Each row is a point. Each copy is the shape, with its points in the same order, stretched, turned, moved and blurred by noise. Say if it was mirrored as well.

Shape, 7 rows:
[[  2  -5  17]
 [-39  16 -36]
 [ 17  -6  -1]
 [ 13  -2   5]
 [-49  -4  21]
 [ -8  -6 -24]
 [ 19  10   0]]
Copy 1:
[[ 24 -12  12]
 [-50 -19  33]
 [ 10   3   2]
 [ 12  -1   3]
 [  6 -40  43]
 [-23   3  21]
 [  8  -6  -7]]
Copy 1 is: mirrored
Copy 2:
[[  6  13  -9]
 [-27 -42 -57]
 [ -9  -2   7]
 [ -8   4   2]
 [ 24   0 -55]
 [-12 -33 -17]
 [-21   6  -1]]
Copy 2 is: mirrored
Copy 3, 7 rows:
[[ -5  -4  -8]
 [ 33 -11 -49]
 [ 10 -16   4]
 [  7  -7   3]
 [-22   1 -48]
 [ 20 -30 -21]
 [ 21   1   9]]
Copy 3 is: only turned
Copy 4 (7 x 3):
[[-12  19   1]
 [-46 -60  -1]
 [  7   6   1]
 [  0   8  -3]
 [-58  -1  15]
 [ -9 -30  11]
 [  0   5 -16]]
Copy 4 is: only turned

Shape, 7 rows:
[[ 41   6 -37  21]
 [-31 -24  -9  -2]
 [  9  16 -19 -10]
 [  5   0 -17  -9]
 [  0   1 -15   6]
 [-34  -9  32   4]
 [ 31 -21 -20  -2]]
Copy 1 (7 x 4):
[[ 16 -52 -15  35]
 [-45   7 -23  -2]
 [ 15  -2 -23   8]
 [ -1  -8 -17  -5]
 [ -9  -8 -15  14]
 [-37  28  18  -6]
 [  1 -48 -17  -4]]
Copy 1 is: only turned
Copy 2 (7 x 4):
[[ 23  30 -60 -16]
 [ 13  -6  13  31]
 [ 24  26  -7 -21]
 [ 27  14 -10  -8]
 [ 11  12 -13   0]
 [-19 -27  21   1]
 [ 42   1 -47  -7]]
Copy 2 is: mirrored

Shape:
[[  3  11  -6 -32 -18  36]
 [ -1   5  51   7 -18 -20]
 [ 21 -23  -9   6  15  19]
 [ -2  -1 -11  12  32   7]
 [ 16   2 -19 -45  -3  23]
 [ -5  10  -3  -7   7  34]
 [-11   4 -34 -33  -8  13]
 [ 21  -5 -26  -2  25   6]
 [-16 -20  57 -20  15   2]
 [-11  -9  60   3   5 -14]
 [-22 -14  47   2  -7 -20]
 [-20 -29  45   7 -17  -2]]
Copy 1 (12 x 6):
[[  0   6 -27 -25 -38  21]
 [  1  49  14  -6  27  20]
 [ 10 -15  33  -8  -7  20]
 [ -6 -16  16   1  18  -1]
 [  1  -2  -9 -21 -47   1]
 [ -9  -8 -14 -20  -6  17]
 [ 14  -3 -38  -3 -36  -7]
 [ -3 -19  27   8  -7   2]
 [  8  21  16 -55  19  -4]
 [  2  34  23 -28  34   7]
 [ 18  35   3 -17  28   4]
 [ 34  30   1 -26  18  22]]
Copy 1 is: mirrored
Copy 2 (12 x 6):
[[ 14 -17  33   9 -13  26]
 [-36  10   4  18  25 -33]
 [ 25 -38 -30   1  17  16]
 [ 20   0 -31  -4   3   6]
 [ 22 -39  19  -5 -19  13]
 [ 16  -2   0   7   1  27]
 [  4 -10  19 -17 -27  14]
 [ 30 -29 -31  -3  -8   5]
 [ -5   9   8  -9  50  -6]
 [-22  21   1   4  40 -26]
 [-43  17   6  -1  31 -18]
 [-37  -6   5  -3  43   6]]
Copy 2 is: only turned

Shape (12 x 6):
[[ -1  -3  -6  -1 -15  -3]
 [ 18  -9 -12  14  -6   2]
 [  6  40 -15 -15 -37 -10]
 [-13  13  14  19 -16  -9]
 [-13 -19  12  18  17   0]
 [-10  26 -14 -31 -38 -46]
 [ -3 -19  13  12  14   0]
 [-13   4 -19 -11 -15   5]
 [  0  13  11  17  11  22]
 [ -2  24 -14 -17 -16 -15]
 [  4 -26  14  -5 -12  14]
 [  7  -4  36 -18  27 -18]]
Copy 1 (12 x 6):
[[  5  -4  -2  14  -1  11]
 [ 30  -3 -22   8 -11   1]
 [ 10 -31  32 -13  -3  33]
 [ 15   3  24  34  -7  -1]
 [  5  27 -18  33  -4 -16]
 [-28 -60  46 -13   6  24]
 [ 10  24 -20  27   3 -14]
 [-11  -4  -7   6  -9  28]
 [ 30  41  -8  19  -9   3]
 [ -6 -23  16 -14  -3  21]
 [ 10  16 -21  32  20  11]
 [ -4  21   4   0  34 -19]]
Copy 1 is: only turned
Copy 2 (12 x 6):
[[ 15  -2   8  -4 -18  -1]
 [ 24 -13 -12 -12   3   3]
 [ 37  39  17   8 -24  22]
 [ 12 -23   7  22 -28   8]
 [-12 -43   1   9  -3 -14]
 [ 40  45  30  29 -44 -17]
 [-14 -33  -5   8  -5 -11]
 [ 16   9  27 -13 -14   3]
 [-11 -23  -2   5   9  26]
 [ 24  27  19  13 -13   3]
 [-14 -12   1 -15 -29  -2]
 [-40   1  -7  44  -6 -21]]
Copy 2 is: mirrored
Copy 3:
[[  0  14  -5 -12   6  -8]
 [ -2  16 -24 -11  10   3]
 [ 39  25   0   3  27 -14]
 [ -5  25  18  16 -13 -12]
 [-24  -2  15   3 -15  -1]
 [ 31  -1  14   8  41 -28]
 [-14  -3   2   3 -10   5]
 [ 14  14  14 -18  11  -4]
 [  1  16   6   4 -18  14]
 [ 24   9  11   2  30  -8]
 [ -1   7 -20 -19 -12  -8]
 [ 14 -38   5  22   2   5]]
Copy 3 is: only turned

Shape:
[[-11 -16  13  -9  -3  -9  -4  -3]
 [-19  -3  -7   3  12 -18 -18 -18]
 [ -5 -31 -18  -3  32 -23   5 -27]
 [  6  21  11  20  22  -8  -6  -8]
 [ 21  15  38   1  17  -7 -11   0]
 [ 11  13  22  12   0   2   0  -6]
 [-19 -21 -14 -10  12 -21 -13  -1]
 [-10 -22  -7   3  17 -12   1  14]
 [ 20  16  13   0  20  15 -20 -15]
 [  4  14   4 -11 -13 -24 -11  13]
 [ 17  18   6  12  -2   2  -4 -12]
 [ -4  20  20 -17  -2   2  13  10]]
Copy 1:
[[  3  -2  -8 -17 -15   1  -4 -11]
 [-16  19 -19 -22  10 -13 -12   2]
 [-10  25 -23 -39   9  14  20  12]
 [ -7  12  10 -11  14 -34   8  10]
 [ 13  16  33 -13  -9 -32   4  -8]
 [ -5  -1   9   0  -7 -25  13  -4]
 [ -3  12 -17 -25   3  11 -16   4]
 [  1  -8  -5 -24   5  15  -2   4]
 [  5  34  14   8   9 -20  13 -11]
 [  0   4  11  -2 -24 -18 -28  18]
 [-13  11   9   8  -5 -24  12   9]
 [ 26 -11  -4   3 -16 -14  -2   0]]
Copy 1 is: mirrored
Copy 2, 12 rows:
[[-22   2  -6  -3 -13 -17   2  -3]
 [-20   0 -26   9  14 -12 -15  -9]
 [-23 -17 -12 -29  28 -10 -17 -15]
 [ 10   8  -6  15  17 -15   5 -13]
 [ 10  14   9   6 -12 -44  14 -13]
 [ 13   6   0   6 -12 -14  18  -8]
 [-34   4 -11  -2  15 -15 -22   0]
 [-28   1   6   3  18  -9  -7   3]
 [ 26  -4  -1   5 -13 -33  -5   3]
 [ -8  36  -4   4 -11 -20  -8   6]
 [ 22   9  -2   0  -9  -7   4  -5]
 [  5  17  -4   0 -11 -24  24  21]]
Copy 2 is: mirrored
Copy 3:
[[-10  -8   2  -4  15  -3  -8 -12]
 [ -8  13  -9  -9   9 -14 -17 -18]
 [ 15   9 -36  -5  29 -16  -6 -30]
 [-16  29  -1  14  10  -2   8   1]
 [ -7  21  22  22  22  -1  14  12]
 [-10  12  14  15   3  -3  13   9]
 [ -6   3 -15 -19  22  -2 -21 -18]
 [-14   3 -17  -4  25  11  -1 -11]
 [ -2  27  19   4  10 -16  17  19]
 [  1   1   6   1   0   9 -26   9]
 [ -5  12   4  14  -3 -10  10  14]
 [  1   1  21  -3  -8  15   4   0]]
Copy 3 is: mirrored
Copy 4, 12 rows:
[[  9 -10  15  -1  -9  11  -1   3]
 [  4 -23  12  23   2 -14  -2 -11]
 [ 12 -60  26   3   0 -22 -14   2]
 [ -5   2  19   7   9 -42  17  12]
 [ -3   5  24  -6  12 -17  39  28]
 [  4  11  12 -10  -1 -21  19  12]
 [  7 -30  15  21   6   3 -18   2]
 [  4 -13  28   5   9  -5 -25  15]
 [ -9  -6   6  -6  28 -25  30   2]
 [ 13   4  -8  23  -1   1  11  29]
 [  9   5  -1  -2   5 -28  19   9]
 [-18  12  -7  -6 -21  -1  13  18]]
Copy 4 is: mirrored

Shape, 13 rows:
[[ -5  35  -4  -3 -18  -1  -5  24 -12]
 [-16  32  -2  -4  -4 -29 -20  25  -4]
 [-27  -9 -19   8   2  28 -12 -14  -6]
 [ -2 -11   6 -11 -14  10 -16 -32  -4]
 [-18  18   6 -13 -18   1  22  35 -23]
 [-17  -8   1   5  27  33  -6 -20   4]
 [  0 -28  -7 -26  -5  -5 -36   0   4]
 [-26 -32  21   1  -5  19 -12  -7  16]
 [ -2  -6   5   5  12  34  -6  -6 -23]
 [ 20  13 -33  19   9 -15  13  -2 -24]
 [  7  36  -3  -3  -1 -27  -5   8 -21]
 [ 19   8 -15  27  -1  16   0   3 -12]
 [-18  15  -2 -23  -3   9  -1  19  21]]
Copy 1:
[[ -7  12 -14 -23 -24  28 -11   2  31]
 [-12  -6  -7 -22 -18  -5 -21  -3  39]
 [ 41 -16 -10  19  15  39  -6  -2  13]
 [ 37  -7  -2 -16  10  16   6 -18 -15]
 [-16  -2 -30 -22  -6  32 -16  35  16]
 [ 41 -22   4  27  -3  28 -12   5 -11]
 [ 49  -6  -9  -8  13 -27  20   3  15]
 [ 33 -45 -17  12   4   6  25   4  -4]
 [ 27  -6  15   3   0  38   0  19  -4]
 [-10  41  15   6  20  14 -23  -6  -1]
 [-18  19  10 -31 -10   6 -30  -6  13]
 [  3  26  15  10  -4  30   9  -7   7]
 [ 22  -7 -40   2 -28   7  -9   9  16]]
Copy 1 is: mirrored
Copy 2 (13 x 9):
[[-23  -8  31 -11  -5 -22 -18  27  29]
 [-26 -36   7 -13  -6 -33 -38  26  11]
 [ 10  -7  -2 -28 -18  39  15  13 -12]
 [  8  -5  10 -36   7   4  23 -23  -6]
 [-28  16  24 -16  12 -30  -1  48  23]
 [ -4  -9 -11  -8  -1  54  26  -6  -5]
 [ 29 -30 -13 -12  -7 -25  27  -1 -10]
 [-15   1 -30 -21 -19   2  45 -11 -18]
 [ -5  -1  21   5   7  30  30   9  -7]
 [ 29  -3  37   4   8   7 -49   8 -10]
 [-13 -23  34 -10  20 -23 -44  15  10]
 [  8   1  34  16 -17  12 -14  -2   0]
 [-14  -7 -11 -16 -11  -7   9  12  40]]
Copy 2 is: only turned
Copy 3:
[[-32  -9  -5   8 -34   2  12  -6  -6]
 [-28  12  24   1 -29   9  -8 -15  -3]
 [ -2 -36   4  21  12 -35 -22 -12 -16]
 [ 12  -9 -18 -11  14 -34 -11  10 -26]
 [-13 -12   7  12 -57  -4  10  13 -12]
 [ 13 -44   8   9  28 -12 -14  -8 -12]
 [ 13  -4 -17 -18   6 -16 -44  -5  -3]
 [ 25 -28  13 -24  -3 -36 -19 -11  -9]
 [ 20 -36 -16  27   3  -5  -1 -12 -18]
 [ -9   7  -5  60  16  -5  10   0   9]
 [-18  18   5  20 -12  13  10   1  -9]
 [ -8 -19 -19  35  11  -5  20 -19  13]
 [-25 -27  10 -28 -12  -1 -10   9   2]]
Copy 3 is: only turned
Copy 4, 13 rows:
[[ 23 -11 -13  32  -3 -12 -25   6 -12]
 [ 22 -38  -3  30  17 -17 -21  -9 -19]
 [ 22   1 -23 -11   6   5  17 -25   9]
 [  9  10   3 -34  -2  -1  10  -4  -7]
 [ 17 -31 -23  40 -19   5 -14  33   7]
 [-13   9 -18 -17  18  14  10 -26   6]
 [ 27  -5   9 -21  39 -13  22   6   6]
 [ 10 -14  12 -22  12  22   2  -8  37]
 [  1  19 -17  -7   9  29  12   1  -4]
 [  2   4  -3  32  -9  -7  39  -7 -51]
 [  4 -17  -4  26   2 -13  -7   1 -48]
 [  9  24   5  22  -1  11  15  -9 -22]
 [  4 -20 -15  17  15 -25 -26   3  24]]
Copy 4 is: only turned

Shape, 17 rows:
[[-13   2 -11  -7  19 -19  17 -15  31   8 -17]
 [ 13   2 -30  13  -5   6  -7   3   6  -3  12]
 [ -1 -32 -11   8   2   4 -24  14  13  16  13]
 [-31  39  -4   9  -5  11   4  -6   7   0 -11]
 [-18  19  -6  -5  14 -14   6 -13   8  39   0]
 [-11  -2  -7  -2   2 -21   5 -19  -2   4 -24]
 [ 31 -16   1  14  -8  11 -13   9  -3  23  -3]
 [-20  10   1  -7   2 -22  24 -16  -5   4   6]
 [-25  28  -5   2 -19   3   3 -25  16  12  -9]
 [ 32 -22   4  -9  -2  25  -6  27  17   0  12]
 [-46  25 -12 -15  10  26   1 -29 -10   3  -4]
 [ 25  -9   1  15  25   9 -12   8   5  -1   5]
 [ 16   1 -14  -9  -6  -8 -26  33  -1  20   7]
 [ -4  -9  -1  16 -11   5  -6  23   2  21  19]
 [ 24 -16 -18  -6  -6  11  -9   6   4  23  20]
 [  7 -19 -12  -2  -6  11  -8  25  -1  18  -4]
 [-20  27  12  -6  -5  -3 -16 -31  13 -13  -1]]
Copy 1 (17 x 11):
[[ -7   1 -19  35   3   5 -15  -7  21 -41 -22]
 [ -3 -19   7   9  -6  13   7   3   5  10  12]
 [-20 -28  13  11   2  -8 -27  -4  25  29  23]
 [ 23  -1 -19  17  -4   2  10 -34  -2 -18 -14]
 [ -2   7 -29  17  -8 -16 -16 -10  20 -28  -1]
 [ 13  -7  -7  17   0  -1 -28   4  22 -27 -16]
 [-18 -12  -1 -13  -6  -7 -24  20   2  37  10]
 [  3  -5  -2  -1  -1 -16  -5   4   6 -35 -12]
 [ 22 -21 -26  11   2   4  -6 -16  -1 -22 -12]
 [-33  -8   4 -16  15  13   3   6  -1  44   8]
 [ 38  11 -20  25  23  -2 -17 -34  19 -26  14]
 [-22  12   9   0 -16   9 -12  -6  -2  15   3]
 [-18 -13  -6  -7 -12   5  -1  -2  31  26   4]
 [-19 -22   8  -9  -7 -20  -6   2   1  32  15]
 [-21 -18   0  -9  10   3 -12  18  13  25  30]
 [-15 -10  -2   7  14  -8 -13   8  24  35  10]
 [ 21 -16  -9  -8  -5  16 -12 -39  -1 -38 -15]]
Copy 1 is: mirrored
Copy 2:
[[  7  12 -44   4   5  22  16  19   5   1  26]
 [ 10   1 -25  -2   8  -3   4 -13 -14 -19 -19]
 [ 17  11 -10  -7  -5 -36  16   1  16 -11 -27]
 [ 18  15  -3   8  10  21  22 -12 -28  17  16]
 [ -4  47 -11  -2  15  19  14  33  -5  28   5]
 [-16  12 -24  11 -17  11   9  -1 -10  13  23]
 [  6  -4   6   8 -13   0 -14  11   6  -6 -39]
 [ -4  27  -8   6   6   8  -4  14 -17   1  25]
 [ 23  18 -17   3   1  21  21   8 -36  20  18]
 [ 33 -23  10 -17  -9   2  -4   5  23 -50 -35]
 [ -7  11   6 -21  15  12  52  -8 -36  34  27]
 [  9 -19  -4  -3  10   2 -14  -5  15  -5 -22]
 [  2  36   4 -14 -16  -1  -5 -10  16 -21 -36]
 [ 21  24  10   9   2 -22   0   8   4 -14 -31]
 [  7   8  -6 -18  -1  -6   0  18   2 -20 -36]
 [  2  16   3   0 -15  -5  15  -2  16 -22 -30]
 [ 24  -5 -10 -16  -2  15   5 -11 -29  26  30]]
Copy 2 is: mirrored
Copy 3 (17 x 11):
[[ 11 -14  40  -9 -24  -8 -12   2   1 -26  41]
 [ 21 -13 -19  20 -22   1  -2 -20  16  -5 -12]
 [ 24  -8 -24  47 -11  -2   6  18  20   3  17]
 [-29   2  49 -11  -7   2 -17  -5   0 -30 -14]
 [ -8   1  43   1 -15 -13   7 -24  -4 -20  29]
 [  0   4  25 -22   2 -21  -5  -7  13  -4  24]
 [ 30  11 -40  28  -5  -8  20 -20  29 -17  11]
 [ -6  19  32 -14 -13 -14 -10 -13 -20   3   8]
 [-36   7  41  -3 -16  -6 -23 -16  10 -24   7]
 [ 28   1 -47  39 -35  13  20  15  13 -20   5]
 [-59 -18  48 -18  -8 -24  -8  -5 -13 -22  -1]
 [ 35  -9 -30  20   0  14  10  -9   1 -16   9]
 [ 20   9 -11  19 -16  11  33   1  27   7  -1]
 [ 21  17 -12  41 -13  -3   6   4   9  -4  -7]
 [ 19  -4 -36  36 -32  -9  21 -20  18  -5  10]
 [ 23   1 -15  23 -19 -18  23  10  29 -13   5]
 [-46  10  29 -10   2  26 -27  -4  -9  -3  10]]
Copy 3 is: mirrored
Copy 4:
[[  3  13 -34 -11  39   0  20  31  -7   7  -2]
 [ -1  21  -4 -19 -20  -5  14 -15   3  -2   8]
 [ -6  11 -17  -9  11 -37  -7 -22  14 -22   9]
 [ -4  33   3  16   0  22  -3  24   2  19  -3]
 [ 21  33 -18  18  19 -21  17  28  -4  19  23]
 [ 29  18 -23   1  23  15   3  13 -15  -8 -13]
 [  9  -9 -23  -4 -22 -17 -15 -10  17 -26  35]
 [ 26  24   9  11  30   7  14  10 -24  11   1]
 [-10  31 -15  29   8  24   6  11 -17  13   6]
 [-23 -40  -6 -23 -19 -21 -14  -9   5 -12  23]
 [ -5  60   2   3  11   9 -37  20 -38  35  -5]
 [ 10 -13 -14 -19  -9 -28  -9  -5  33  16  15]
 [ 11   5  -3   1 -36 -24  17   5  11 -22   2]
 [  4   6   4   6   3 -24   2 -13  23 -20  25]
 [ -7  -1 -15 -13 -13 -34   3 -12 -15 -12  31]
 [  3   8 -10 -17 -11 -16 -12  10   4 -32  18]
 [-10  12 -10  37  11  14   1  -6 -24  33 -28]]
Copy 4 is: only turned

Shape (15 x 11):
[[  0   4  20  -2   7 -19  -3  11   2 -27 -17]
 [  1 -10  -9   6   1  10  18 -12   5  -5   6]
 [ -2  -2  -6   0  11   7   2 -16 -20   7  -5]
 [  7 -19   0 -32  -3 -17 -27 -10  20  -7   5]
 [ -6 -12  13 -15  -5  -7  -7  21  17  -2 -17]
 [ -8 -20 -21  16   1  -1  13 -13  -4   3   5]
 [ -3  -9   8  20   3  14   6  -8 -19   3   4]
 [ 13  -9   4   4 -21  -2   4 -23  -1   1   5]
 [ 21 -18  -6 -11  -2   6 -17   1  16 -13  14]
 [ -2  13  28 -10   9 -17   0  10  27   1  -6]
 [  3  23  18   3  -4 -11 -20   9  30  -9 -26]
 [ 27  -4 -10 -28 -16  -1  -4   2  15  -7   4]
 [ -5 -10 -12 -24 -21   8  -8  -3  13 -18  22]
 [  9 -13   7   5  10  25  14 -32  -4  -7 -21]
 [  2  -6  -2  10  14   9  11 -13 -11  -5  -8]]
Copy 1:
[[ 13   3  25 -18 -19   4 -20  10  -3   5  -3]
 [  2  -8  20  28   6  -3  -2  -7   5  -3  -1]
 [  2   2 -10  24 -17  -3   9 -10   6  12  -4]
 [ 24  -1  30 -12  -1  17  21 -25   8  17  18]
 [ 13 -14   4 -25   6   0 -16 -14  -2   4  17]
 [ 14   5   8  32  12   3  -2 -10  -6   4  -8]
 [ -6   1  -3  33 -16   5  -9   0  -5   4   5]
 [  9   0  24  35   1   6  15   7   2  12  14]
 [  3  -1  39   1  -1  -2  13 -31 -15   2  26]
 [ 15 -12   8 -25 -13  -2 -13  -2  25 -15  22]
 [ 23 -12   1 -37 -17  -8   1   6  -4 -13  18]
 [  1   0  37  -8   8 -16  22 -22  -3  10  23]
 [ -4 -11  29  -8  22  12  11 -15 -10   2   0]
 [ 14 -18   6  42 -32 -15   6  -8  18  18  -9]
 [  5   2   6  25 -19  -5  -5  -7   2   3  -8]]
Copy 1 is: mirrored
Copy 2 (15 x 11):
[[ 21 -14  -5   6  17 -22  -6  -4  -4  51   0]
 [-10  -5  -1  16 -20  21   2  16 -11 -12  13]
 [ -2 -10   7   8   1   4  -1 -10  -3 -22  12]
 [ 32 -14 -20 -39  -3 -17  -1  27  14  33   9]
 [ 11  13  -9 -20  12 -15 -14   2  11  49   0]
 [ -9 -19 -11  17 -18  33 -12   9 -12 -21  15]
 [ -7   1  14  27   6  10  -6   7  -3 -29   4]
 [ 13 -15   4  -6   9  28   8  20 -12 -15  11]
 [ 21  -4 -15   1  -9  -6  17  30  20  16   8]
 [ 31  14  13 -21  -2 -14 -17 -10   4  41  -5]
 [ 46  13  -6 -24  11 -12   0 -27  -3  49  -2]
 [ 17 -14  -9 -19   2   2  29  17  16  27   8]
 [ -8 -19 -26 -22 -12  -4  17  40   8  13 -21]
 [ -6  16   8  19  -1  10   8  10 -22 -16  48]
 [ -3  -5   6  25  -5   7  -2  -1 -10 -12  22]]
Copy 2 is: mirrored
Copy 3 (15 x 11):
[[ 14 -10  -6  33  -9  34  -7 -10   0   3  -9]
 [ 10  -4  -5  -8 -14 -13   4   8 -15  20  11]
 [  8  20  -3  -2 -17  -3 -10   9   6  17  27]
 [-33 -16  17  16   9  -3  -5 -35 -28   9  15]
 [ -5   1   7  33 -21  14  -4  -4  -5  -2 -23]
 [  0   3 -18  -4  -6 -22  -4  18 -14  38  12]
 [ 21  16   2  -4  -8   4  -3  23   9  27   7]
 [ -5  10  -2  -1  17   0  12   9 -24   9   6]
 [ -5 -16  14  12  10 -13  -4 -18 -14   1   2]
 [ 15  -1  10  24 -11  20  27 -35   3   1 -15]
 [  2  -1   7  60  -9  25  36  -6   7  -9 -19]
 [-17  -6   6  10   8 -16  -7 -19 -19 -31  -6]
 [-38 -24   6  -6  -8 -21  -2  -9 -19  -4  11]
 [ 25   8  10  11 -24   9  -3  20 -20  26  31]
 [ 21  10  -3   4 -17   1  -5   9   0  24  18]]
Copy 3 is: only turned

Shape (15 x 12):
[[ 12  23   7  16  -2   5  24 -14  16 -32  10  10]
 [-11  -9   6  15 -27 -19 -28   4   1   8 -16 -28]
 [ 36 -11  28   0  -6  -1  14 -30  -9 -28  21  19]
 [ 10 -11  49 -14  16  -3  23  -6  10 -30  19   0]
 [ -6  16   2  15 -12 -42   6  -6 -10  12  36  26]
 [ -3  17 -12  -3  -1  -6 -12  -8 -15  11  10 -21]
 [-17 -11 -17  16  -9 -13 -39  -9  33  30  15 -12]
 [ 47  20  36   9  -2 -13  11 -20   4 -19  20  -3]
 [  9  -9 -16  -4  -3  -7 -17   1  10  29 -20 -11]
 [  0  -5  10 -22 -39 -15  12   3  23  14  16 -21]
 [  7  -4 -11  15 -12 -14 -13  26  11  26 -13 -12]
 [-12  22   8  -9 -22 -14 -33   6  14  25   6  13]
 [  9   6 -30  -6 -22 -39 -42  17  -5  -4  17   3]
 [  3  -6  -7  15 -22  18 -23  26   0  25   7 -20]
 [-14 -15 -11  -2 -35   1 -25   4   8  26 -19 -12]]
Copy 1, 15 rows:
[[  1  40  28  -1 -16  27 -13 -14  -2   2 -29  -3]
 [ 19  10 -27  23  -3 -34  14 -31  -4   2  30  -5]
 [ 17  22  19 -50  -5  19  11  -1  -1 -24 -29 -14]
 [ 37   5   9 -21 -12  20  21  -3 -21  -5 -45 -31]
 [ 13  25  46   9  20 -21  30   8  27 -13   5   4]
 [  3  27 -10   9  10  -2  10  10  21   6  26  24]
 [  3 -13  -4  40  -6 -11   8  -7  27  23  49 -27]
 [ 15  56  10 -31  -2  30  27   2   4  -9 -18 -39]
 [ 11   7 -18   2  14 -21   4 -12  13  41  27   0]
 [ 22 -11  12  -1  16  10  50 -44 -17  17  31  -2]
 [  3  19  -7  22  22 -32   4 -12  -7  29  36  -9]
 [-17   5   9  20  -8 -34  37  -3  24  21  24 -15]
 [ 11  25  22  -6 -19 -42  16  21   8   6  60  12]
 [-27  -3 -13  16  21  -8   9  -7 -14  15  37  -2]
 [ -8 -22 -14  19   5 -35  12 -39   5  21  41   8]]
Copy 1 is: only turned
Copy 2, 15 rows:
[[-22 -12  -6  17  -9 -26   2  -4 -18  15  -7  -7]
 [ 17   2  -6   8  19  47   9 -15  10   8   7 -24]
 [ -2   3 -19  19 -22 -38   9  13  -3 -10  39   4]
 [-11  -4 -24   7  14 -51  16  25  18  24   8  -8]
 [  7  -9  -6   4  10 -14 -27 -23 -19 -13   6 -34]
 [ 15 -11  15   1  -1  11  -9 -21  11 -18 -23  -6]
 [ -4  17  16  -2  39  37  14 -29   9 -39 -16 -37]
 [  6 -18 -25  22 -16 -47  22 -14   3  -2  17  -7]
 [ 25   1  13 -25  25  22  24 -12 -10 -15  -3  -7]
 [-18 -13 -19 -27  23  12  11 -28  21   6  11 -28]
 [ 27   8  -1 -28  22  24  21 -18 -12   7  -9 -37]
 [ 11  14   7 -12  30  15  -5 -51   2   8   4  -6]
 [ 32  18 -33  -6  21  29 -14 -28  -9 -23 -16  -5]
 [ 16  33   8 -28  -3  30  17 -24  20   1 -18 -40]
 [  8  14  12 -22  23  53  11 -22   6   3  11 -16]]
Copy 2 is: only turned
